Each row is a point. To make a cloud, some directions were put in groups of two or more. Within a group, all points are equally far from the middle, so they leave a hole (a ring in 2 directions, a hollow ball in 3). The other directions are filled evenly. Then the cloud was stretched, turned, moved and blurred a little. Count the holes, and give their numbers of directions, smallest first.

Cloud (15 x 2):
[[-0.52 -0.34]
 [-0.70  0.18]
 [ 0.06  0.36]
 [-0.27 -0.46]
 [-0.74  0.12]
 [-0.57  0.30]
 [-0.53  0.33]
 [-0.38  0.38]
 [-0.06 -0.49]
 [-0.55  0.31]
 [-0.07  0.39]
 [ 0.52  0.01]
 [-0.40  0.37]
 [ 0.53 -0.01]
 [ 0.43 -0.36]]
Holes: 1 (2)

Cloud (14 x 2):
[[ 0.04  0.49]
 [-0.12 -0.35]
 [-0.02  0.14]
 [-0.47 -0.32]
 [-0.77  0.08]
 [ 0.10  0.41]
 [ 0.27 -0.29]
 [ 0.79  0.24]
 [ 0.34 -0.27]
 [-0.08 -0.12]
 [-0.65 -0.51]
 [-0.20 -0.52]
 [ 0.88 -0.35]
 [-0.36  0.25]]
Holes: 0

Cloud:
[[-0.39  0.46]
 [ 0.02 -0.31]
 [ 0.25  0.15]
 [ 0.39 -0.15]
 [ 0.44 -0.65]
 [ 0.67  0.30]
 [ 0.08  0.05]
 [ 0.06 -0.13]
 [ 0.31 -0.26]
 [-0.85 -0.59]
 [ 0.03 -0.55]
 [-0.70  0.46]
 [ 0.07  0.40]]
Holes: 0

Cloud (21 x 3):
[[-0.43 -0.78 -0.13]
 [-0.18 -0.50 -0.61]
 [-0.19 -0.35  0.63]
 [-0.19  0.20 -0.48]
 [-0.46 -0.67  0.09]
 [-0.42  0.31  0.23]
 [-0.50 -0.66 -0.24]
 [-0.56  0.12  0.03]
 [-0.34 -0.43 -0.61]
 [-0.56 -0.35  0.13]
 [-0.58 -0.43 -0.06]
 [-0.02 -0.09  0.69]
 [ 0.08 -0.65  0.54]
 [-0.22 -0.85 -0.38]
 [-0.28  0.21 -0.48]
 [-0.53 -0.06  0.22]
 [-0.29  0.04 -0.58]
 [-0.36  0.42  0.12]
 [-0.13  0.36 -0.30]
 [ 0.21 -0.34  0.58]
 [ 0.26  0.05 -0.05]]
Holes: 1 (3)

Cloud:
[[ 0.66 -0.07 -0.18]
 [-0.65  0.27  0.01]
 [ 0.37 -0.61  0.64]
 [-0.35 -0.05 -0.51]
 [-0.02 -0.17 -0.48]
 [-0.24  0.31  0.14]
 [ 0.18 -0.44 -0.15]
 [-0.54  0.12  0.43]
 [-0.17 -0.53  0.07]
 [-0.15 -0.45 -0.11]
 [ 0.55 -0.31  0.65]
 [-0.47  0.15 -0.52]
 [ 0.67 -0.37  0.03]
 [-0.52 -0.11 -0.36]
 [-0.18  0.01 -0.58]
 [ 0.62 -0.30 -0.13]
 [-0.74 -0.03  0.46]
 [ 0.22 -0.61  0.23]
 [ 0.68 -0.10  0.27]
 [-0.85 -0.14  0.13]
 [-0.72  0.03  0.42]
 [ 0.12 -0.05  0.67]]
Holes: 1 (3)
